Rows are points. Each copy is the shape, with its points in the same order, turned, moved and blurred by noise. Some copies are also mirrored. Which?

Shape (6 x 2)
|  -5.7 |   1.9 |
|  -3.3 |   6.1 |
| -22.5 |  -5.4 |
|   9.8 | -26.2 |
| -39.2 |   7.5 |
|   1.4 |   3.9 |
Copy 1 (6 x 2)
|   0.7 |  -0.5 |
|   4.1 |   2.6 |
|  -6.1 | -17.8 |
| -26.6 |  11.5 |
|   6.0 | -37.8 |
|   3.4 |   4.3 |
Copy 1 is: mirrored
Copy 2 (6 x 2)
|  -3.1 | -11.4 |
|  -7.4 |  -7.8 |
|   1.9 | -27.7 |
|  25.7 |   0.7 |
| -14.1 | -43.3 |
|  -4.5 |  -2.2 |
Copy 2 is: only turned

Shape (8 x 3)
|  20.4 |   1.3 |   9.5 |
| -10.6 |  13.3 |  -9.4 |
|  13.3 |  29.4 | -16.9 |
|  -2.0 |  -6.9 |  -5.9 |
|   2.2 |  28.2 |  17.2 |
|   3.0 |  -9.6 |  11.9 |
|  -5.9 |  -9.1 |  31.1 |
| -29.1 | -15.6 |  -9.4 |
Copy 1 (8 x 3)
|   7.3 |   1.4 | -22.0 |
| -12.9 |   5.0 |  11.8 |
|  11.3 |  18.4 |  13.3 |
| -10.6 | -14.7 |  -1.0 |
| -11.3 |  26.3 | -14.7 |
|  -9.7 | -12.3 | -19.6 |
| -23.4 |  -5.3 | -34.2 |
| -32.7 | -22.2 |  11.5 |
Copy 1 is: mirrored
Copy 2 (8 x 3)
|  -6.2 |  -9.8 |  19.4 |
| -12.1 |   8.4 | -10.5 |
|  -8.4 |  28.6 |  18.0 |
|   4.2 |  -4.9 |  -2.8 |
| -35.4 |   0.7 |  11.3 |
|  -5.8 | -18.6 |   1.5 |
| -21.9 | -33.4 |  -1.8 |
|   0.5 |  -6.9 | -30.3 |
Copy 2 is: only turned
Copy 3 (8 x 3)
|  20.2 |  13.0 |  -5.1 |
| -17.6 |   3.9 |  -6.8 |
|  -9.3 |  18.8 | -31.4 |
|   1.0 |  -8.1 |  -0.4 |
|  -5.5 |  34.3 |   0.1 |
|  11.9 |   1.8 |  11.0 |
|  11.9 |  10.5 |  28.8 |
| -18.5 | -22.3 |  15.6 |
Copy 3 is: only turned

Shape (10 x 6)
|  -2.3 |   2.0 |  13.6 | -14.7 | -13.0 |  21.8 |
| -15.8 | -17.4 |  16.0 |  27.9 |  22.2 | -12.2 |
|  14.4 |   2.4 |   3.3 | -21.8 |  -8.7 |  10.7 |
|  15.7 |   3.6 | -27.0 |  -7.1 |  11.8 | -18.1 |
| -25.9 |   4.4 | -27.4 |   6.5 | -13.9 |   7.2 |
|   2.7 |  14.2 |  10.2 |  -6.1 |   2.2 | -27.6 |
|  29.5 | -20.9 |  -3.8 |  -9.3 | -10.5 | -20.8 |
| -16.4 | -30.3 |  -1.6 |   5.1 |  11.3 | -17.6 |
|  11.2 |  -2.4 | -19.2 |   1.9 |  27.5 |   9.4 |
|  27.1 |   0.4 |   6.6 |  20.9 |  22.1 |  -1.5 |
Copy 1 (10 x 6)
|  -4.4 |  -5.2 |   4.2 |  33.1 | -15.3 |   0.3 |
| -11.9 | -28.7 |  15.7 | -27.4 |   1.9 |  -2.9 |
|  -7.3 |   1.9 |  -7.6 |  35.1 |   2.9 |   0.4 |
| -17.3 |  11.6 | -28.8 |  -2.4 |  21.3 |  -5.4 |
|  -8.4 |   8.8 | -17.4 |  -3.6 | -31.5 | -23.2 |
|  -9.2 |  17.6 |  13.0 |  -0.7 |  19.1 |  -4.6 |
|  -4.5 | -10.2 | -12.8 |  18.4 |  35.5 | -21.9 |
| -27.2 | -23.1 |   2.3 | -12.6 |   5.6 | -24.3 |
| -18.9 | -11.0 | -31.2 |  -2.6 |   3.2 |  12.6 |
|   6.2 | -18.9 | -11.0 |  -8.2 |  20.0 |  19.3 |
Copy 1 is: mirrored
Copy 2 (10 x 6)
|  21.7 |  -3.8 |  10.6 |  -4.8 | -13.9 |  25.2 |
|  -4.8 | -20.5 |  25.2 |  21.0 |  30.0 |  -6.4 |
|  12.6 |  -6.2 |  -7.3 | -13.1 | -17.7 |  10.6 |
| -21.0 |  -3.6 | -21.4 |  -3.1 |  -3.6 | -11.8 |
| -24.5 |  15.5 |   4.2 |  12.3 |   0.1 |  31.8 |
|  -9.0 |  -1.0 |  16.8 | -12.6 |  -6.4 | -18.6 |
| -11.7 | -32.0 | -11.1 | -28.6 |  -1.2 |  -0.4 |
| -21.6 | -34.4 |  14.1 |  18.3 |   8.5 |   4.0 |
|   0.5 |  -4.3 | -24.6 |  17.4 |   6.4 |  -4.3 |
|  11.9 |  -7.6 | -10.4 |  -3.9 |  29.9 | -17.1 |
Copy 2 is: mirrored
Copy 3 (10 x 6)
|  -3.2 |  19.9 |  25.6 |  -3.2 |   6.1 |  15.2 |
| -14.4 |  -2.5 |  10.5 |  14.2 | -18.9 | -39.0 |
|  10.8 |  22.6 |   8.0 |  -9.8 |   8.0 |  14.6 |
|   8.6 |  -1.4 | -30.4 | -12.8 |   1.1 |  -4.3 |
| -31.0 | -15.8 |  -2.4 |   6.0 |   1.6 |  19.1 |
|   1.9 |  12.9 |  -4.4 | -21.5 | -27.0 |  -3.9 |
|  34.7 |  13.6 | -14.8 |   9.6 | -12.2 |   5.5 |
|   5.4 | -19.4 |   7.0 |  13.2 | -17.1 | -22.0 |
|  -0.9 |   5.3 | -13.6 |  -3.9 |  24.2 | -19.6 |
|  -2.1 |  32.4 | -15.9 |   4.5 |   2.2 | -30.9 |
Copy 3 is: only turned
